Each row is a point. The last column is the point's height on a tilted bowl or saddle (a function of degree 2), plus a little noise. Count its main directions that bend up, bend down and stay straight.

Points:
[[-17   9  41  37]
 [-28  43  25  56]
 [  1  21 -22  10]
 [-12 -31  -5  10]
 [ 42 -18  -2  20]
 [ 33   4 -25  19]
 [ 35  15 -32  28]
 [ 36  10 -17  20]
 [ 25  12  -7  10]
 [-35 -50 -12  41]
 [-29 -29 -60  60]
 [ 12  17 -11   7]
 [-37  -3 -27  29]
 [  1  19 -55  35]
 [-14 -11  13   9]]
Directions: 3 up, 0 down, 0 straight

Points:
[[  6  -2  -3  -2  -3]
 [ 13   1  -5  -2  -7]
 [-33  35  17 -38 -34]
 [  0  -6  32  -1 -11]
 [-31 -27 -14  22 -20]
 [ 40 -25 -22 -32 -60]
 [-34 -25 -27 -10 -20]
 [-13 -12  15   8  -2]
 [  9  25   4  24  -2]
 [  2 -25  18 -13  -8]
 [ 19 -60  11   3 -52]
 [-22 -17  13  22  -9]
 [ 16 -24   6 -58 -24]
 [ 18  28  12   3 -17]
 [ 29  -4   3 -28 -29]
 [-18 -18  40  -2 -16]
 [-15   2   1 -14   1]
 [ 14 -20  -6 -40 -19]
 [  8  20 -26  12  -8]
 [  7  -8 -30 -20 -22]
 [-18  12  33 -37 -17]
 [ 11   2 -16 -10 -11]
 [ 15  13  16  26  -9]]
Directions: 0 up, 3 down, 1 straight

Points:
[[ -7 -40  38  42 -33  17 -28]
 [ 28   8   1   7  22 -16 -21]
 [  0   7  -3 -14 -15  -3  -3]
 [-23 -28  10 -13  37   0   1]
 [ 18 -20  19   5 -14  -5 -20]
 [ 12   5 -12 -19  17 -20 -19]
 [ 18  21  -4  29 -23  19  33]
 [ 18  -1  59  18   1  26 -34]
 [ -6  17  -4  27  10  33  58]
 [ 21 -14 -13 -25  13  18  -9]
 [ -5 -18 -25   3  18 -35  13]
 [ 32  -2  51  -6  35 -26 -59]
 [-15  -7   4  31  -4 -17  28]
 [-32  12   9  -5  -3   2  13]
 [ 35 -26 -27  14  -9  12 -55]
 [-24 -26   0  19  -2  -6  12]
 [  4   0  41  -6  13  -7 -31]
 [-12  11   8  28   3 -26  37]
 [ 24 -22 -10 -11  24   0 -12]
 [ -9  51 -21  18 -14   3  29]
 [ 13  10  -1  25   8  -4   9]
 [ -5  23  10  -4 -18   3   8]
 [-42 -32 -16 -11 -29  -9  30]
 [ 26 -19  11   2  11  18 -24]
 [ 14 -11 -22   7 -11   6 -19]
 [ 13 -17   3  -8  60 -40  50]
 [-39   5  42  14  22  -6  19]
 [  0 -11 -22  27 -18  -4 -17]
 [ 33 -32 -31   6 -28 -27 -60]
 [ -7  24  16  10  -2  14  32]
 [-21 -46 -29  -9 -16 -26  34]
 [ -7 -10  47   1 -12   6 -24]
 [ 13   4  14   8  38  40   5]
 [ -4   0 -39  32 -20   7 -27]
 [ -2 -19  16  19  -1 -21  11]
 [ 11  -5 -21 -16 -51 -16  -5]
 [-12 -11 -22   7  11  -4  -1]
 [-21 -20 -16  25   0 -22  10]
 [ 11   0  29  -1  19 -19 -14]
 [ 16 -32   8  12  34  -5  -2]
 [ 19  41  11   4   7  -3 -14]
 [  4   4  -6   1  17 -10  -2]]
Directions: 2 up, 3 down, 1 straight

Points:
[[ -9   4   1 -11   6  18  19 -11   6]
 [ 13 -20  25   8  27  29  10  13   7]
 [ 21  14 -15 -11  21  -1  12  21  13]
 [  7   3   6 -43 -27   6  36 -23  22]
 [  3  -5  14 -36 -17 -33  -9  -3  16]
 [ 20   8 -14  -5  12  24  10  18  11]
 [-11 -14   3 -44 -23   5  12  -1  23]
 [ -3  26   3   5 -16  -8  -2  -9   8]
 [ 39   6 -44  -2  -6 -12 -50  -3  18]
 [ 17  17   2 -15   3  13  32   0  15]
 [ 26  39  16 -31  15  20  -3 -11  33]
 [ 27  10  -5 -16  15   4   2 -39  20]
 [-27 -18  10  -1  24 -16 -22   4  16]
 [ 21 -20   6   6 -35   1  -7   9  16]
 [  3 -12   4   3   3 -22  25  17  12]
 [ 18 -14  18 -47   0  -3  15 -16  24]
 [ -4 -14 -22  -2   3 -20 -11   6   7]
 [  9   0   1  36   6 -22  -4  17  14]
 [-17  -6  -9  15   7   1  -2 -29   7]
 [-60 -25  22  -8 -24   3  32   8  21]
 [ -2  20 -17 -27 -12 -10  15 -12  15]
 [ -4  -1 -22  -8  16 -33   2  22  14]
 [-12 -16 -20  27 -25 -17  26  20  24]
 [  8 -57  -6 -48   4  23  28  11  44]
 [ 41  25   4   5 -22 -24 -17 -29  24]
 [  2  -4 -19  13 -17 -14  10   2  10]
 [  3  21  10  -9 -11 -36 -15 -10  12]
 [-20   8  13  21 -37  -6 -15 -27  14]
 [-22   8  13  50 -13  30 -22 -17  19]
 [ 54  41   4 -41  12  14 -20  32  60]
 [ 30   1 -22   6 -28  -4  14   4  19]
 [  4   9   5  -8 -22   3  19 -52  11]
 [  3  23  -8  -4   7  26  -5  14  10]
 [ 18  15  13  30  12   6  -9 -31  15]
 [ 32 -12  15 -43  -7   5  52  -6  35]
 [-15  28   3 -15  -1   2  10 -28  10]
 [-17  26  -9 -11 -33   9  -3  24  22]
 [  9 -31  39   8 -38  -4 -13 -16  13]
 [-14 -27  -2  -2 -10 -27  -2  43  31]
 [ 19 -42  13  -8 -15  11  24  32  21]
 [ 14  -4   0   0 -22 -31  23  -6  14]
 [ 10 -11  11 -21  16  28   4  12  19]
 [-42   8  14  22 -13  16 -40 -16  25]
 [-11  15  -5  11 -32  12 -21 -49  18]
 [  6  37  -6   5 -16  -2  16   2  14]
 [ 10  21  -7   2   4  27 -20   5  13]
 [ 15  10   9   2  -9  16  16 -12   6]
 [-31  25  28   8  -9  -1 -13  14  16]
 [ 21  29  18  25   2  19  34 -15  15]
 [-13 -18  10 -17   4  30 -15  -8  19]
 [ 26  -6   0 -17   2   7 -22  11  17]
 [ 35   7 -13   4 -13  -7 -36  25  23]
 [ 23 -16 -16 -21 -16  29  -2  -8  22]
 [-21  19  -2  -6  -2 -12 -38 -15  13]
 [  4  27  12   3   8 -15  47  -6  18]
 [ 11  11 -13  -4 -25  -8  34  13  20]
 [ 10 -19  16 -14   7 -14   8 -20   6]
 [  0  -4 -13 -11  17   6  -6  29  11]
 [  4 -16 -30  -4 -23  14   9 -33  14]
 [-34  11   4 -17  -8  -1  -2 -13   9]
 [ 19   1 -19 -29  18 -23   3 -23  17]
 [ 31  16   3 -13  22 -32 -21  12  17]
 [  5  11  12   5 -10 -37   4 -14  13]
 [ -3  45 -21 -10   9 -17 -48   0  14]
 [-21   4 -20   6 -21  34  11 -24  13]
 [ 27 -12  26 -24   0   4  25  -3  17]
 [-24   5  21 -11   5  26  12  -4   8]
 [  9  -8 -42 -31  16  19   6  22  30]]
Directions: 5 up, 0 down, 3 straight

Points, 75 rows:
[[ -4   6 -29 -12 -20 -20   7  -8 -22]
 [  2 -14 -15 -13 -15 -28   5   0   7]
 [  0  12   4  -1  24   8 -10  -2  -5]
 [-19   0   6   4  11  43 -17   6 -15]
 [ -3   4   2 -13  16 -20  23  -6  -5]
 [ 18 -10  13  -2  27  -9   9   7  -6]
 [ 50  -7  16  23  -9  14  -3 -27  -1]
 [-26  11 -12  -3  15   1 -24 -19  -3]
 [ -1  -2   6  -7   3  -8 -17 -15   4]
 [-22 -15   8   9  12   1   7 -11 -11]
 [ -2   2 -15   7  25  -8  19  -4  -8]
 [ 33  22 -18  -2 -18  -6 -14 -27  17]
 [-11   7   7  12  -3   3 -27 -10  -6]
 [  2  -4   6 -17  18   8 -46   5  25]
 [-16 -29 -17   8   1  12  13   7   0]
 [-11  -2  17 -21   5 -13 -20   5  24]
 [ -1  -4  10 -21  15 -14 -24  17  34]
 [ 15  33 -12   4 -32  38 -13  32 -16]
 [ 10   4 -20 -11   7 -16  -6 -11  14]
 [-19  18  -6  18 -17   6 -10  16 -57]
 [  9  15  -7 -32  -3 -24   3 -36  -7]
 [ 26 -15  23   3  26   6   6  -1 -31]
 [ -2 -41   8  25  23 -12 -10 -17  -9]
 [ -8 -40 -24  12  14   9  21   3  15]
 [ -6 -10  11   1  -6  -9 -33 -17   8]
 [ 30   4  41  -6  13 -10 -28 -18   8]
 [  3 -14 -28  19 -14 -23  24 -36  -4]
 [ -5 -26   5   6   5  -6 -10   7 -13]
 [ 10 -16 -28   4 -27   3   2  12   7]
 [-22 -25  10   8 -11   0  19  -9 -24]
 [ 22   2  13   1  -4 -30 -17  19  17]
 [-21   0  23   6 -18 -31 -27  -9   9]
 [ 10  11  -8  32  -9   2  -5 -26  -9]
 [ 26  18 -34 -12  -1  -6  11   6  22]
 [  1  15  21   1  16   4 -41  13  16]
 [ 17 -29   9  12   0 -13  24 -27 -17]
 [ -2  38  14  -1 -22 -13 -22   2 -10]
 [ 17  -1  -7 -28   7   5  22   7  16]
 [ 16   9  21  26 -14 -19  15 -12  -5]
 [-27   8   2   9 -12   6  16 -12 -60]
 [  7  18   4 -22   0 -18 -14  19  40]
 [-14  12  22  -5  23   0  -1  13   3]
 [  2 -31   6 -12  13  -2  -8  -1  -4]
 [-21   5  -7   8 -30 -21  14  -5 -58]
 [ 17 -27 -16  14  15  16   1   1   2]
 [ 27  -3   0 -37 -34  12 -19 -18  27]
 [-15 -18  15   1   2  -7  12  21 -25]
 [ -4  15  -6   6   3 -16   4  16 -17]
 [ -3 -16 -18  15 -27 -12  13  10 -27]
 [ 10 -26  -9 -18   7  -4  -4   0  13]
 [ -3   2  24 -23 -12  -4   1  28   3]
 [ -1 -14  -1   0  -9 -18 -14  -9   2]
 [ -2  25  21  13 -10  -5  28 -14 -57]
 [  9 -18  13  -3  -5   2 -14  -1  -6]
 [ -3   2  -7  -1  22   1  20   7  -9]
 [-34  20   3   7  -6 -26 -33 -14   8]
 [ 11 -16  11 -29   9   8 -14 -13  -5]
 [-19 -18   3  21  -5 -10   2  16 -37]
 [ -8  -5   4   8 -22   6  14   3 -34]
 [-19 -22  -3  12  -5  26   0  -5 -10]
 [  7  13 -23   2  -9  18  -3  -9 -25]
 [-41   0  18   3   4   3  -5  32 -30]
 [ 13   8   2  11  17 -21 -11  17   4]
 [ 33  -6   6   8  16  -6  21 -16 -16]
 [  2 -21   2 -21  14  -8  39  24  13]
 [-11   9  -9   2  15  14 -12  13  -5]
 [ -4  -5  15   8 -14 -32  38  -5 -29]
 [ 32  11   3 -24  17  -1  -2  -1  26]
 [ 21   5 -19 -10  19   4   1 -23 -16]
 [ 18 -27  24  -3 -21 -26  60  -6 -16]
 [-35   8 -20  45  -7  -2 -22 -20  -6]
 [ -9   6   1  -9 -20   9  31   3 -51]
 [  7   6   0   1  -7   8  25   3 -26]
 [-15 -12  17  30   2   9   1  39 -58]
 [-11  -7  15 -21  -8 -11 -24 -19   8]]
Directions: 3 up, 2 down, 3 straight
